Every row gives one point. Each copy is the shape, with its points in the same order, stretched, turned, moved and blurred by noise. Is it also mirrored, or only turned?
In the rows, zero is written as 128.

Shape, 8 rows:
[[106 149]
 [ 85 136]
 [140  70]
 [112 141]
 [ 88 129]
 [159  73]
 [180 173]
 [150 159]]
Copy 1 (8 x 2):
[[143 139]
 [148 117]
 [ 60  99]
 [129 135]
 [142 111]
 [ 48 114]
 [ 97 200]
 [113 172]]
Copy 1 is: mirrored
Copy 2:
[[113 175]
 [ 85 179]
 [112  98]
 [112 163]
 [ 87 169]
 [127  91]
 [192 177]
 [163 160]]
Copy 2 is: only turned

Shape (8 x 3):
[[166 100 113]
 [141  73 131]
 [ 87  76 109]
 [ 70  91 138]
 [154 183 139]
 [159 158 129]
 [ 83 134 169]
 [ 80  83 108]]
Copy 1, 8 rows:
[[174 110 110]
 [159  70 131]
 [107  64 117]
 [100  73 138]
 [154 182 147]
 [160 156 134]
 [106 115 178]
 [109  68 118]]
Copy 1 is: only turned
Copy 2:
[[154 100 128]
 [127  66 132]
 [ 85  71  92]
 [ 54  84 109]
 [131 178 149]
 [139 157 143]
 [ 52 128 151]
 [ 78  77  87]]
Copy 2 is: only turned
Copy 3, 8 rows:
[[176 106 100]
 [152  76 110]
 [ 97  78  87]
 [ 74  82 118]
 [151 180 156]
 [163 161 136]
 [ 81 117 160]
 [ 85  88  91]]
Copy 3 is: only turned

Shape (6 x 3):
[[ 74  92 141]
 [123 122 105]
 [ 76 156 137]
 [183 163 112]
 [ 79 147 155]
 [197 143 131]]
Copy 1, 6 rows:
[[150 119  59]
 [119 114 113]
 [111 164  80]
 [115 137 178]
 [133 165  77]
 [140 134 190]]
Copy 1 is: mirrored
Copy 2, 6 rows:
[[ 63 130  83]
 [124 110 121]
 [ 73 140 142]
 [194 139 148]
 [ 73 162 127]
 [208 149 121]]
Copy 2 is: mirrored
Copy 3, 6 rows:
[[ 68 131 143]
 [126 142 117]
 [ 89 186 142]
 [198 160 133]
 [ 91 178 159]
 [207 133 151]]
Copy 3 is: only turned

Shape (8 x 4):
[[109  97  86 116]
 [145 173 106 171]
 [ 85 122 100  85]
 [103  87  82 146]
 [129 128  71  91]
 [156 166  77 144]
 [ 92  95 131 162]
 [166  73 115 183]]
Copy 1 (8 x 4):
[[114  86  89 140]
 [115 199  99 175]
 [ 71  88  85 108]
 [118  87 110 185]
 [112 110  49 122]
 [128 185  61 163]
 [101  93 163 169]
 [186 133 154 185]]
Copy 1 is: only turned
Copy 2:
[[ 80  92 117 135]
 [130 183  93 140]
 [ 59 124 160 121]
 [ 88  87 108 169]
 [ 50 119 102 102]
 [ 93 165  69 118]
 [126 101 147 177]
 [160  72  61 147]]
Copy 2 is: only turned
Copy 3 (8 x 4):
[[104 102  80 122]
 [161 155 149 107]
 [ 86 129  72 147]
 [105  97  87  93]
 [129 120  70 146]
 [171 145 116 119]
 [ 87 106 129  99]
 [141  66 145 100]]
Copy 3 is: mirrored
Copy 4 (8 x 4):
[[ 84 102  72 115]
 [130 193 122 129]
 [ 74  96 105  71]
 [ 87 116  73 143]
 [ 98 123  66  72]
 [123 181  86  99]
 [105 104 119 155]
 [150 131  69 185]]
Copy 4 is: only turned

Shape, 10 rows:
[[111 168  90 136 103 140]
 [146  56  90 148 100 170]
 [122  63 211 161 158 119]
 [154 179 149 108 133 138]
 [100  88  89  87 136 105]
 [ 89 171 150 149  86 113]
 [106  99 114 122 155  96]
 [199  67 118 147 140 112]
 [115 147  72 186 178 216]
 [147 172 130 166  96 182]]
Copy 1:
[[ 96 180 107 132 106 133]
 [ 96  74 107 131  83 183]
 [133  59 192 120 156 117]
 [155 178 111 138 154 158]
 [ 78 111  78  72 144 134]
 [ 93 169 129 162 141 105]
 [ 99 106 116  84 132 111]
 [161  58  97 116 101 135]
 [116 174 175  79  40 180]
 [139 176 139 175  94 169]]
Copy 1 is: mirrored
Copy 2 (10 x 6):
[[137 182 124 135 150 163]
 [138  76  96 107 127 183]
 [ 86  64 160 151 104  90]
 [109 176 113 143  95 124]
 [ 97 131 140  60 157 134]
 [143 171 180 144 140 129]
 [ 92 117 139  96 161 111]
 [128  90  74 110 123 111]
 [ 62 136  82 184 162 211]
 [137 172 111 180 108 177]]
Copy 2 is: mirrored
Copy 3, 10 rows:
[[112  95  90 157  95 162]
 [187 162 104 113 131 181]
 [123 198 180 193 176 117]
 [107  75 165 167 111 130]
 [ 92 148 104  93 138 144]
 [ 83 130 115 193  77 143]
 [102 148 110 128 151 120]
 [190 150 144 114 140 102]
 [165  81  65 191 180 192]
 [151  89 127 195  92 176]]
Copy 3 is: mirrored

Shape (9 x 6):
[[ 81 174 174 168 151 175]
 [145 143 145 157 106 163]
 [110 150 177 135 128 151]
 [142  89  60  85 119  86]
 [146 122 164 149 166 133]
 [172 136  79  89 110  65]
 [121  88 183 166 101  77]
 [107 165 191 149 145 142]
 [128 111 130 186 133  61]]
Copy 1, 9 rows:
[[ 92 216 182 170 139 127]
 [154 165 138 160 119 126]
 [132 184 175 140 119 137]
 [141  54  96  66  92 116]
 [133 134 164 137 147 157]
 [181  90  86  56 122 114]
 [159 101 223 126 116  98]
 [126 196 185 142 141 138]
 [137  93 179 124 157  83]]
Copy 1 is: only turned
Copy 2:
[[ 87 140 169 145 159 213]
 [134 115 129 129 101 177]
 [112 111 175 145 131 163]
 [117 119  91  76 115  45]
 [153 110 158 105 165 153]
 [156 158 106  95  98  39]
 [164  64 132 190 158 101]
 [120 124 186 151 154 171]
 [172 122  97 165 185 100]]
Copy 2 is: only turned
Copy 3 (9 x 6):
[[114 175 205  77 167 126]
 [142 177 152 126 114 144]
 [134 164 155  82 153 148]
 [161  71  71 148  77  84]
 [151 128 138 131 173 150]
 [213 103  77 139  88  85]
 [117 180  63 138 167 133]
 [138 174 166  80 182 138]
 [148 155  99 164 165  82]]
Copy 3 is: mirrored
Copy 4:
[[104 143 117 200 142 206]
 [152 128 155 161 114 178]
 [ 99 150 147 168 119 174]
 [155 153 108  40  99 105]
 [111 111 145 144 156 148]
 [179 180 141  75 125  93]
 [ 92 113 159 153  82  78]
 [ 90 146 153 187 147 173]
 [135 115 124 145 106  66]]
Copy 4 is: only turned
